Each row of a before or after table is a point. The points were changed in one or more steps. Then noise was added and the rows were shuffled. The steps act on how far a point lies along the listed directions, d1 being the first. What was done? A step turns or swaps two directions, mirrors them in a line or flattens them onto one, adds a multiple of one to another, or multiplies one. Angles are multiples of 10 degrees, from the lower direction toward the higher: turns from -170 to 170, lines from 10 to 170 but not 90. Use the fewest steps. Two steps may share a direction if one is a turn and the other turns, adds or multiplies; they go together, in the order done. Otherwise the lowest direction goes first.
In the rows, zero is written as 128.

Directions:
(1): [102  84]
(2): [ 84 154]
Before (8 x 2):
[[ 98 104]
 [224 147]
 [132 109]
 [149  90]
 [153 106]
 [174  86]
 [113 148]
 [ 92 100]]
After, 8 rows:
[[182 119]
 [142 111]
 [163 115]
 [165 105]
 [106 137]
 [116  88]
 [109  89]
 [201 196]]
Steps: turn d1 and d2 by -30 degrees

Directions:
(1): [106 126  88 193 115  89]
(2): [133 153 133 177 145 195]
(3): [104 206 154 122 121 105]
(4): [107 149  60  93 109 157]
(5): [141 142 101 121 208 109]
Before, 8 rows:
[[ 91 162 101  82  93 119]
 [148  58 126 142 170 172]
 [130 119 162 109 119 186]
 [137 171 116 110 148  72]
 [123 139 146 105  88  96]
 [129  91  91 110 129  95]
 [129 131  49 177  79  98]
 [164 154 238 136 178 129]]
After (8 x 6):
[[132 105 157  73 149 125]
 [121 164 190 162 138 151]
 [113 176  72  32 146 100]
 [134  42  89 106 155 124]
 [132 192 104 160 142 120]
 [124 172 136 123 111 169]
 [138 112 106 178 136 164]
 [146 111 145 210  60 121]]
Steps: turn d1 and d5 by -40 degrees; turn d2 and d4 by -160 degrees

Directions:
(1): [ 96 165 138 141  62 186 154 144  77  94 143 104]
(2): [176 135 125  84 172 179 137  68  99 128 118  80]
Before:
[[168 129 137  94 177 130 116  96 133 117 108 116]
 [152 102 114 124 169 105 116  95 144 151 145 146]
 [ 68 149 132 177  57 113 139 190 119 133 143 173]
 [159 124 132 100 129 116 132 112 136 117 117 102]
 [123 133 116 133 125 160 153 106 107 127 130 112]
 [ 78 129 114 146  73  86 113 170 178 145 145 168]
 [ 83  85 142 178  86  12  93 183 213 148 121 198]
 [104 172 120 117  63 241 170 131  29  50 145  58]
 [164 128 108 121 168 155 140  73 105 132 108 104]
 [115  96 129 129 162  91 124 120 143 153 131 135]]
After, 10 rows:
[[ 89 103 133 148 122  92 130 145 136 142 138 143]
 [140  67 132 141 169   5  78 127 227 175 102 184]
 [144  97 101  99 163  79 100 108 195 172 122 148]
 [121 136 119 131 124 155 155 103 107 130 128 112]
 [102 150 120 164  82 160 152 131  89 104 127 120]
 [101 155 147 142  81 134 132 157 114  86 131 140]
 [179 105 113  98 212 104 115  81 149 185 112 139]
 [ 93 125 125 162  99 110 131 150 132 124 162 162]
 [181 142 105  65 165 233 155  59  47  82 119  38]
 [128 136 134 120  87 120 142 141 122 105 129 117]]
Steps: swap d1 and d2

Directions:
(1): [176 180  81 121 135 122 117  53 164  53 118  96 147 159 147 162 122 124
 170 105]
(2): [156 126 136 120 213 132 165 141 177 158 165  55 124  88 128  94  83  96
 125 101]
Before (14 x 20):
[[136 137 107 127 117 115 110 113 117  98 121 136 133 146 136 152 145 124
  149 117]
 [140 134 116 148 139 130 132  93 151 130 131 106 124 127 146 113 111 135
  134 112]
 [128 116 146 120 166 143 164 146 144 157 149 117 122  98 114  99 104 119
  121 124]
 [100 131 131 124  22 131  74 107  85  99  78 210 134 159 121 157 161 155
  121 164]
 [124 143 115 116  65 131 103 129  90 103  96 183 130 164 129 150 170 167
  141 158]
 [100 135 114 134  15 132  64 117  61  88  83 249 137 189 107 181 174 179
  131 151]
 [111  79 149 135 143 135 158 164 116 174 160 114 139  97 130  90  81 131
   87 132]
 [ 74  65 166 128 130 129 134 202  95 204 121 152 106  80 113 103 133 130
   81 152]
 [137 112 139 131 171 129 156 150 120 156 130 103 126 117 111 102 110 106
  111 122]
 [117 142 114 113 148 139 123 140 131 141 113 130 119 129 118 127 119 124
  103 123]
 [109 104 158 142 187 141 154 164 140 199 162  88 115  83 130  86  83 116
  110 117]
 [139 154 133 129 127 104 116  91 132 102 135 109 141 155 126 151 135 107
  134 109]
 [164 139 131 115 209 129 144 135 178 158 159  48 121  85 118  96 100  98
  105  95]
 [124  87 143 129 162 123 144 135 132 184 158  99 119 103 112 105 105  97
  145 117]]
After (14 x 20):
[[126 131 119 129  84 135  98 125 103 113 117 194 134 156 108 153 135 153
  127 135]
 [118 132 147 132 128 107 123 120 122 130 137 127 133 143 121 135 137 109
  122 122]
 [138 128 126 131 146 126 146 127 118 128 120 108 135 135 117 121 115 114
  125 121]
 [119 144 107 117 146 141 124 134 124 133 111 130 120 131 121 130 117 127
  109 123]
 [131 107 124 134 126 125 146 120 124 123 150 116 154 120 143 114  88 137
  113 121]
 [120 129 139 117  82 131  94 108 116 122 105 162 132 141 121 132 130 139
  122 147]
 [145 141 131 116 159 127 121 130 148 145 143  92 123 112 122 116 129 122
  106 113]
 [120 118 118 120 136 124 125 125 127 127 108 116 127 112 132 139 126 129
  123 137]
 [120 128 134 141 157 141 128 119 135 144 144 105 124 123 143 119 102 134
  134 116]
 [134 102 132 127 137 122 130 113 124 151 149 105 124 127 116 131 117 106
  154 115]
 [138 140 121 110 103 134 124 145 106 120 120 154 127 144 128 132 147 153
  140 144]
 [126 126 120 134 123 116 119 142 116 120 129 135 127 134 131 140 143 122
  132 120]
 [135 122 126 153 129 133 126 112 134 141 132 119 119 118 146 110 121 138
  128 123]
 [137 131 129 119 147 140 156 123 138 129 136 128 128 117 125 117 113 122
  135 126]]
Steps: multiply d1 by 0; multiply d2 by 0.4
